Each row of a before or after table is a point. The points were changed in one or more steps. Then noise was added and the rows were shuffled. The steps act on columns, c1 being the first. Write out the steps. A step turns or swaps two columns, mirrors them in a line or flattens them onto one, adds a multiple of one to another, or multiplies or shifts one. Angles are multiples of 10 degrees, from the lower column toward the higher: turns from -170 to 170, lines from 10 to 170 but not 90. Use the fewest steps. Two steps may share a column if one is a turn and the other turns, adds or multiplies; they go together, in the order done. Otherwise the lowest column goes first.

Before, 12 rows:
-0.22,-0.22
-0.51,-0.23
-0.46,-0.21
-0.06,0.63
-0.45,0.09
-0.42,-0.24
0.44,0.78
-0.28,-0.37
0.14,-0.02
0.27,0.84
0.04,-0.02
-0.41,1.00
After:
-0.22,0.44
0.03,-0.15
0.14,0.48
0.33,0.34
0.25,0.44
0.12,0.51
-0.69,-0.60
-0.54,-0.05
0.02,-0.05
-1.07,0.24
-0.78,-0.38
0.10,0.20
Steps: mirror c1 and c2 in the line at 140 degrees

Before:
-0.01,0.04,-0.06,-0.29,0.45,-0.36
-0.29,-0.04,0.17,0.17,-0.19,-1.13
-0.44,0.49,-0.22,-0.12,-0.20,0.00
-0.77,0.05,0.31,-0.20,-0.47,-0.34
-0.59,-0.42,0.33,-0.24,0.41,0.38
-0.06,-0.19,-0.18,-0.18,0.09,0.50
-0.47,0.18,-0.62,0.27,-0.15,-0.73
-0.45,0.21,0.11,0.03,0.15,1.05
-1.51,-0.03,0.29,0.49,-0.48,-0.88
-0.92,-0.20,0.63,0.70,-0.60,-0.73
-0.27,0.53,-0.06,0.07,0.31,-0.04
After:
0.55,-0.48,0.05,0.39,0.15,0.36
0.47,0.29,0.02,-0.16,0.41,-0.70
1.58,-0.04,0.01,-0.18,0.14,-0.86
0.32,-0.10,0.01,-0.14,0.60,-1.15
0.37,0.53,-0.11,0.19,-0.23,0.09
-0.03,0.08,-0.12,0.29,0.75,-0.43
0.72,0.04,0.00,0.38,-0.14,-0.33
0.03,-0.19,0.05,0.18,-0.23,0.45
0.41,0.17,-0.07,0.03,-0.59,1.06
1.00,-0.29,0.06,-0.53,-0.09,-0.78
0.29,0.50,-0.13,-0.01,0.35,0.02
Steps: turn c1 and c4 by -170 degrees; flatten c2 and c3 onto the line at 170 degrees; add -0.7 times c6 to c5

Before (11 x 11):
0.27,0.07,0.80,0.25,-0.07,-0.76,0.28,0.21,-0.58,-0.77,0.78
0.39,0.38,-0.13,0.27,-0.34,-0.18,-0.02,-0.79,0.48,0.16,0.67
0.14,-0.67,0.18,-0.68,-0.02,-0.15,-0.45,-0.50,0.11,-0.20,-0.31
-0.20,0.34,-0.36,-0.35,0.07,-0.44,-0.40,0.32,-0.55,0.46,-0.10
-0.62,-0.23,0.27,-0.36,-0.21,-0.73,-0.51,-0.60,-0.55,-0.31,0.12
-0.64,-0.44,0.19,-0.97,0.35,-0.43,0.32,-0.04,0.57,-0.15,-0.31
-0.88,-0.61,0.42,-0.25,0.13,0.06,0.79,0.33,0.10,-0.52,0.70
0.25,0.60,0.50,-0.34,0.20,-0.08,0.52,-0.53,0.13,0.45,-0.47
0.29,0.10,0.09,0.47,0.18,-0.83,0.49,0.23,-0.62,-0.06,-0.25
-0.52,0.45,-0.48,-0.60,-0.48,-0.28,0.77,0.09,-0.03,0.33,-0.27
0.20,0.34,0.11,0.42,-0.28,-0.11,-0.14,-0.14,0.33,-0.21,0.08
After, 11 rows:
-0.63,-0.46,0.85,-0.07,0.22,-0.36,-0.31,0.04,0.18,-0.10,0.58
-0.52,-0.30,-0.29,-0.14,-0.04,-0.71,0.05,0.16,0.12,-0.37,-0.66
-0.01,-0.24,0.43,-0.87,0.21,0.42,0.21,-0.40,-0.63,0.15,0.13
0.32,-0.28,0.47,-0.32,-0.61,-0.64,-0.04,0.48,-0.04,0.81,0.37
0.24,-0.32,0.30,-0.41,0.37,-0.94,0.31,0.62,0.60,-0.01,-0.50
-0.23,0.08,-0.22,-0.09,-0.27,0.49,0.19,-0.08,0.41,-0.25,0.41
0.36,-0.07,-0.36,-0.44,-0.03,-0.30,-0.58,0.01,-0.61,0.21,0.38
0.72,0.74,0.73,0.09,0.08,-0.26,0.72,0.64,0.07,-0.15,-0.56
-0.23,0.06,-0.47,-0.76,-0.21,-0.31,0.15,0.88,-0.50,-0.49,-0.22
0.08,0.85,0.32,-0.75,-0.06,0.21,0.81,-0.42,-0.53,-0.76,0.13
-0.89,0.68,-0.04,-0.22,-0.30,0.29,-0.14,0.13,0.48,0.09,0.39
Steps: turn c1 and c8 by -120 degrees; swap c2 and c11; turn c7 and c10 by 70 degrees; turn c3 and c10 by -60 degrees; swap c4 and c6
